Each point is reached from the start by the listed moves, each made 0, 1 or 2 times, or once backwards (-1), plus a little noise. Is the number of moves made odd or even? Then give how often each move was made.

Moves:
(1): 0.039; -0.029; -0.017
(2): 0.025; 0.017; 0.027
Start: 0.001; 0.002; 0.007
Points:
0.054; -0.071; -0.054 => odd (2, -1)
0.013; -0.043; -0.037 => even (1, -1)
0.128; -0.022; 0.025 => even (2, 2)
-0.039; 0.031; 0.024 => odd (-1, 0)

Moves:
(1): 0.006; -0.020; -0.027; -0.013
(2): 0.010; 0.032; -0.014; 0.002
(3): 0.051; -0.012; 0.029; -0.041
Start: -0.020; -0.009; -0.008; -0.009
Points:
-0.071; 0.056; -0.026; 0.049 => odd (-1, 1, -1)
-0.049; -0.001; -0.104; 0.008 => even (2, 1, -1)
-0.078; 0.023; -0.009; 0.046 => even (-1, 0, -1)
0.075; -0.012; 0.077; -0.078 => odd (-1, 0, 2)

Moves:
(1): 0.026; -0.012; -0.015; 0.012; -0.014; 0.000; -0.035; -0.043
(2): 0.022; 0.041; 0.006; -0.015; -0.007; 0.001; -0.006; -0.037
(3): -0.020; 0.015; 0.020; 0.008; -0.021; -0.018; -0.019; -0.007
(4): -0.004; 0.040; -0.006; 0.003; 0.029; 0.024; -0.015; 0.014
(5): -0.012; -0.007; 0.019; -0.039; 0.036; 0.003; -0.001; -0.018
(6): -0.008; -0.014; 0.039; 0.013; 0.012; 0.004; 0.014; -0.030
Start: -0.011; 0.016; -0.022; 0.003; 0.003; -0.011; 0.006; 0.001
Points:
0.105; -0.003; -0.118; 0.027; -0.089; -0.023; -0.049; -0.081 => odd (2, 1, -1, -1, -1, -1)
-0.078; 0.070; 0.102; -0.034; 0.137; 0.033; -0.017; -0.074 => odd (0, 0, 1, 2, 2, 2)
0.052; -0.001; -0.071; 0.066; -0.061; -0.014; -0.064; -0.068 => odd (2, 0, 0, 0, -1, 0)
-0.013; -0.077; 0.019; -0.023; 0.064; -0.002; -0.046; -0.115 => even (2, -1, 0, 0, 2, 1)

Moves:
(1): 0.015; 0.005; 0.051; 0.017; 0.030; -0.019; -0.027; -0.029; -0.008
(2): 0.009; 0.013; -0.031; -0.011; 0.018; -0.016; 0.001; 0.061; -0.045
(3): 0.007; 0.011; 0.010; 0.012; 0.015; -0.014; 0.033; -0.002; 0.020
(4): -0.030; 0.007; -0.019; 0.016; 0.005; 0.025; -0.037; -0.011; -0.022
(5): -0.023; -0.020; -0.015; -0.001; -0.002; -0.012; -0.011; -0.035; -0.009
(6): 0.004; 0.023; -0.030; -0.009; -0.001; -0.006; 0.016; -0.006; -0.029
(7): 0.024; 0.024; -0.019; 0.009; -0.027; -0.031; 0.014; -0.014; 0.019
(8): 0.024; 0.001; -0.034; 0.016; 0.021; 0.028; 0.020; -0.019; -0.021
(9): 0.016; 0.021; -0.001; -0.031; 0.015; -0.051; -0.014; -0.013; 0.034
Start: -0.003; 0.004; 0.011; 0.006; 0.007; -0.004; -0.001; 0.001; 0.020
Points:
-0.104; -0.052; -0.097; 0.068; 0.057; 0.138; -0.018; 0.046; -0.093 => even (-1, 1, 1, 2, 1, -1, -1, 1, -1)
-0.005; 0.055; 0.058; 0.091; -0.009; -0.024; -0.136; -0.162; 0.021 => even (2, -1, -1, 2, 0, 0, 2, 0, 0)
-0.004; 0.080; -0.126; 0.015; 0.089; -0.128; -0.024; -0.090; 0.022 => odd (0, 1, 2, 2, 2, 0, 1, 1, 2)

Moves:
(1): 0.002; 0.003; 0.018; 0.002; 0.013; 0.008; -0.001; 0.002; -0.005; 0.009; 0.001; -0.010; -0.004; 0.009; -0.019
(2): -0.017; 0.009; -0.021; 0.014; -0.019; -0.003; 0.020; -0.004; 0.009; 0.012; 0.016; -0.020; -0.011; 0.016; -0.016
(3): 0.005; -0.007; -0.003; 0.008; -0.015; 0.000; -0.021; 0.035; 0.018; 0.009; -0.014; -0.013; -0.028; 0.011; 0.002
(4): 0.011; -0.022; -0.021; -0.001; -0.024; -0.022; -0.008; 0.010; -0.011; 0.003; 0.001; -0.013; 0.017; -0.010; -0.010
(5): 0.010; 0.021; 0.001; -0.024; 0.024; 0.008; 0.001; -0.019; 0.017; 0.014; -0.027; -0.037; -0.038; 0.019; 0.016
(6): -0.014; -0.016; -0.004; -0.023; 0.017; -0.022; -0.016; 0.013; 0.015; -0.028; 0.000; 0.014; 0.007; -0.025; 0.011
(7): 0.034; -0.021; -0.025; -0.007; 0.009; -0.026; 0.008; 0.014; 0.072; -0.030; -0.040; 0.009; -0.027; -0.045; -0.009
(8): -0.018; 0.004; -0.005; -0.006; 0.003; -0.009; 0.024; -0.015; -0.027; -0.019; 0.011; 0.002; 0.037; 0.018; -0.005
(9): -0.016; 0.016; -0.027; 0.011; -0.028; -0.011; 0.029; -0.002; -0.023; -0.007; -0.009; -0.021; -0.010; -0.013; -0.002
(10): 0.010; -0.028; 0.010; -0.024; 0.037; 0.022; -0.015; 0.033; 0.009; -0.014; 0.013; 0.024; 0.004; -0.018; 0.005
(11): -0.012; -0.002; -0.036; 0.000; 0.004; 0.020; -0.012; -0.020; -0.011; -0.029; 0.009; 0.011; 0.035; -0.016; 0.018
(12): 0.005; 0.014; -0.017; -0.011; -0.014; -0.011; 0.002; -0.011; 0.017; -0.025; -0.001; -0.013; -0.013; -0.014; -0.007
Start: -0.006; 0.019; -0.002; 0.023; -0.012; 0.019; -0.003; 0.008; 0.020; 0.003; -0.004; 0.000; -0.002; 0.002; -0.012
Points:
0.075; 0.056; -0.151; -0.031; -0.069; -0.093; 0.048; -0.054; 0.227; -0.060; -0.139; -0.125; -0.151; -0.061; -0.025 => even (-1, 1, 0, 1, 2, 0, 2, 0, 0, -1, 0, 2)
0.033; -0.017; -0.082; -0.078; 0.080; -0.047; -0.027; -0.021; 0.234; -0.194; -0.055; 0.078; -0.016; -0.171; 0.005 => even (0, 0, -1, -1, 0, 2, 2, 0, -1, 0, 1, 2)
0.053; 0.040; -0.012; 0.072; -0.039; 0.012; 0.025; -0.008; 0.086; 0.108; -0.074; -0.105; -0.098; 0.038; -0.072 => even (2, 1, 0, 1, 1, -1, 1, -1, 0, -1, 0, -1)
